Each row of a before or after table is a point. The points were changed in one or more steps. Then noise was added and the rows were shuffled. The steps act on how far a point lies along the listed directions, d1 being the first. Name the steps. A step turns or swaps two directions, mirrors them in a line or flattens them onto one, adds a multiple of one to another, or multiplies one. Angles are multiples of 10 degrees, from the lower direction toward the higher: turns from -170 to 170, lines from 10 to 170 but not 90. Use the fewest steps. Two steps may share a direction if one is a turn and the other turns, adds or multiplies; they go together, in the order done. Otherwise the lowest direction goes first.

Directions:
(1): [-0.18, -0.48, 0.39]
(2): [-0.53, -0.10, -0.36]
(3): [-0.32, 0.42, 0.36]
Before:
[[0.59, -0.19, 0.59],
[0.53, 0.34, 0.53],
[0.21, -0.17, 0.50],
[-0.42, 0.38, -0.66],
[-0.17, -0.55, -0.25],
[-0.04, 0.17, 0.14],
[-0.43, -0.13, 0.07],
[0.27, -0.15, 0.26],
[0.03, 0.30, 0.07],
[0.31, 0.12, 0.66],
[0.37, 0.15, 0.53],
[0.60, 0.19, 0.42]]
After:
[[0.46, -0.36, 0.30],
[-0.54, 0.28, 0.64],
[0.50, -0.03, -0.68],
[0.03, -0.45, -0.13],
[-0.40, -0.02, 0.36],
[-0.51, 0.52, 0.25],
[-0.16, 0.18, -0.20],
[-0.21, 0.09, 0.31],
[-0.57, 0.26, 0.25],
[-0.19, 0.01, -0.10],
[-0.69, 0.17, 0.26],
[-0.66, 0.47, 0.15]]
Steps: turn d2 and d3 by -100 degrees

Directions:
(1): [0.04, -0.05, 0.71, 0.21]
(2): [-0.51, -0.13, 0.17, -0.50]
Before:
[[0.08, 0.06, 0.09, 0.15],
[0.11, 0.05, -0.14, 0.08],
[-0.61, -0.14, 0.34, -0.58],
[0.07, 0.08, -0.04, -0.04],
[-0.08, 0.05, -0.36, 0.00],
[-0.38, -0.15, 0.29, -0.43],
[0.00, 0.01, -0.09, -0.05],
[-0.18, -0.03, -0.68, -0.88]]
After:
[[-0.25, -0.11, 0.23, -0.29],
[-1.12, -0.27, -0.37, -1.77],
[-0.01, 0.03, -0.10, -0.03],
[0.22, 0.11, 0.06, 0.29],
[-0.46, -0.11, 0.29, -0.46],
[0.01, 0.07, -0.03, -0.10],
[-0.10, -0.01, -0.06, -0.16],
[-0.44, -0.03, -0.24, -0.36]]
Steps: add -1.5 times d1 to d2
